Every row gives one point. To make a cloud, some directions were put in groups of two or more. Within a group, all points are equally far from the middle, so they leave a hole (a ring in 2 directions, a hollow ball in 3). The other directions are filled evenly. Then the cloud was stretched, turned, moved and blurred a little. How many holes are there, and how many directions does each take, smallest first?
In the rows, 128 means zero.

Cloud (14 x 2):
[[142 166]
 [161 124]
 [116  79]
 [ 79  91]
 [161 129]
 [ 81  87]
 [ 79 170]
 [152 158]
 [159 133]
 [144 163]
 [148  95]
 [160 135]
 [155 106]
 [158 142]]
Holes: 1 (2)

Cloud, 21 rows:
[[ 94 113 135]
 [173 158 142]
 [129  89 140]
 [168 104  91]
 [100 174 126]
 [165 106 149]
 [127 176  86]
 [184 148 104]
 [168 113 151]
 [148  83 111]
 [163 144  76]
 [185 115 124]
 [184 115 126]
 [179 106 107]
 [166 162  87]
 [179 103 124]
 [167 175 123]
 [112  97 140]
 [105 158 150]
 [136  86 134]
 [105  94 117]]
Holes: 1 (3)

Cloud, 29 rows:
[[ 89 107  88 142]
 [ 87 159 137  95]
 [100  76 128 165]
 [120  89 130 155]
 [158  80 105 149]
 [121 124  77 142]
 [ 91 158 145 123]
 [168  68 132 123]
 [117 146  87 130]
 [ 72 100 101 118]
 [168  84 141 133]
 [ 83 136 140  83]
 [132  56  97  85]
 [153 106  82  72]
 [ 95  88 135 166]
 [134 122 137 127]
 [166  72 104 151]
 [108 155 165  92]
 [137 114  65 157]
 [151  87  58 108]
 [ 96 163 137  97]
 [113 163  88 112]
 [116 102 105 132]
 [149 117 149 138]
 [114 101 137 104]
 [ 78 127  83 148]
 [182 134 116 155]
 [108 137 135  86]
 [ 86 159  82 111]]
Holes: 0

Cloud (52 x 6):
[[ 86 102 159 189 102 140]
 [ 81 119 141 187 104  92]
 [162 141  88  94 130 154]
 [171 128 143  82 133 177]
 [120 142 173 165 121 173]
 [133  78 140  77 129 167]
 [169 104 133 127 137 190]
 [161 131 105 189  85 117]
 [158  71 160 188 114 108]
 [ 86 151 123 192 139 169]
 [155  86  88 110  99 132]
 [ 95 144 109 189  99 169]
 [180 116 144 123 122  84]
 [ 99 139  99 106 172  90]
 [152 163 136 129 102  82]
 [ 98 163 155 131 123 103]
 [117  85 183 193  96 117]
 [151 156 169  94 150 159]
 [119 157 128 158  86  94]
 [178 127 122 123 125 115]
 [108  71 129 111 123 171]
 [ 79 122 142 129 143 116]
 [ 83 135 115 144 121 128]
 [150 162 164 128 140 162]
 [157  98 152 144 182 111]
 [147  91 133 104 168 143]
 [136  68 111 119 122 150]
 [147  68 167 181 110 102]
 [141  95 180 171 127 121]
 [101  92 127  83 154 152]
 [ 93 131 160 152 104 167]
 [132 163 116 170  96 164]
 [136 151  86 183 116 174]
 [127 106 104 111 183  96]
 [137 107 102  86 182 119]
 [174 104 110 107  95 129]
 [ 96 116  94 173  91 110]
 [132  68 158 104  98 129]
 [ 88 165 117 104 128 177]
 [139  90 173 173 107 156]
 [159 147 113 146  93 108]
 [105 115 178 146 152 138]
 [139  87  78 148 106 144]
 [105  85 163 114  98 160]
 [168 110 153 126 175 104]
 [127  77 133  89 139 106]
 [138 152 166 142 138 204]
 [132 143  84  99 139  95]
 [176 115 131 138 149 180]
 [109 149  99 171 121 110]
 [151 101 108  92 172 179]
 [125  85 145 105 147 187]]
Holes: 1 (3)

Cloud (88 x 8):
[[130 116  88 136 134 164 136 142]
 [100 120 111 102 110 124  92 135]
 [117 157  97 168 169  81  94 142]
 [164 121  78  79  95 122 122 135]
 [118 105  96 127 104  67  60 169]
 [152  84 165 106 113  85 113  99]
 [129 172  76 140 116 100  94 159]
 [117 124 138  71 100 120 155 132]
 [134 140  77 102 156 126 110 178]
 [109  87 113 184 155 109  68  81]
 [148 163  64 127 113  73 138 164]
 [151 151 159 156 158  96 118 139]
 [ 91 119  78 140 141 148 103 136]
 [101 171 143 131  75 115 143 151]
 [112 168 122 126 189  65 131 125]
 [167  85 158 109 124  62  79 139]
 [ 81  87 132 132 147 117 127 124]
 [159  81 105  92 142 113  83 141]
 [ 79 116 130 107 154 120  95 154]
 [122 162 163 119 123 137 113 161]
 [ 74 119 150 110 177  64 134 129]
 [154  93 119 156 133 134 137 160]
 [179  87 103 115 138  48  89 119]
 [ 91  93  82 114 129  75 105  85]
 [ 97 136 115 133 164  86 151 148]
 [112 114 155 102 130  97 142 164]
 [105 139 123  65 140 134 123 133]
 [155 102 120 127 125  77 115 176]
 [124 141 156  93  68 113  73 118]
 [125 170 136 125 157 102 129 190]
 [134 155  86 105 185  67 131 161]
 [174 126 109  96  88  62 126 100]
 [ 99 154 119 134 110  98 108  99]
 [136 122 120 132 180 147 134  86]
 [ 74 108 153 148  86  77 168 130]
 [116 150 114 159 121  87 101 180]
 [136 169  86 127 166 114 133  87]
 [153 128 104 106  84  71 147 165]
 [152 164  84  87 165  92 108 147]
 [ 98 128  97 166 104 150 164  82]
 [105 179  98 150 175 106 114 150]
 [154  78  99  97 180  66 145 153]
 [119 121 119 158 119  73  77 136]
 [175 152 119  86  90  73  97 114]
 [ 97 107  90  94 114 122  74  98]
 [107 101 145 171  99  76 155 132]
 [168  73  80  83 101 140  75 139]
 [ 85 114  92 107 111  79  88 161]
 [122  92  86 154  86 160 135 118]
 [ 96 120 131 151 103 127 136 110]
 [109 164 157 138 109 145 112 170]
 [128 156 169  85 169 127  83  75]
 [ 99 120 144 178 104 108  86 152]
 [107 173 158 137 162 126 123 119]
 [104  83  85 138 137  81  44 175]
 [154 128  98 182 111 104  80 127]
 [173 117 155 108  92 118  99 170]
 [113 109 147 119  94  78 132 185]
 [ 79 107 157 166 106 142 112  89]
 [145 120  72 143  77 162 121 146]
 [155  79 157  82  84 123 106  69]
 [157 137  93 106 138  45  76 109]
 [131 144 141 119 128 123 124  91]
 [105 143  91  75 139 131  83  96]
 [157 156 168 122 147 144 131 179]
 [114 123  98  99 110  85  57 153]
 [ 92 121 103 181 138  94  95  86]
 [101 137  99 124  98 155  80 154]
 [144 167 174 131 129  79  87 122]
 [102 151 138 105  84 128  73  77]
 [ 84 149 104 143 165 124 127 194]
 [162 152 154  87  95  83  85  83]
 [ 98 126 160 188  84  79 102 100]
 [156  82 152  99 147 101 130 154]
 [123 121 125 149 125  90 133 171]
 [162 126 152 139 153 142 138 157]
 [166 137  80  99 106 132 144 147]
 [114 154  86 160 133 121  62 146]
 [102  86  82  79 176 141 129 130]
 [142 125 140  93 119 102  93 109]
 [130 108 114 118 104  98 152 152]
 [ 91 167 112 102 158 128 101 153]
 [118 139 145 162 104  81 109 158]
 [115 133 104 175 120  83 114 136]
 [145 132 153  96  96  52 119 109]
 [101  94 136 121 177  55  75 108]
 [136 163 170 134 125  94  88 137]
 [155 155 132 144 129 102  82  65]]
Holes: 0
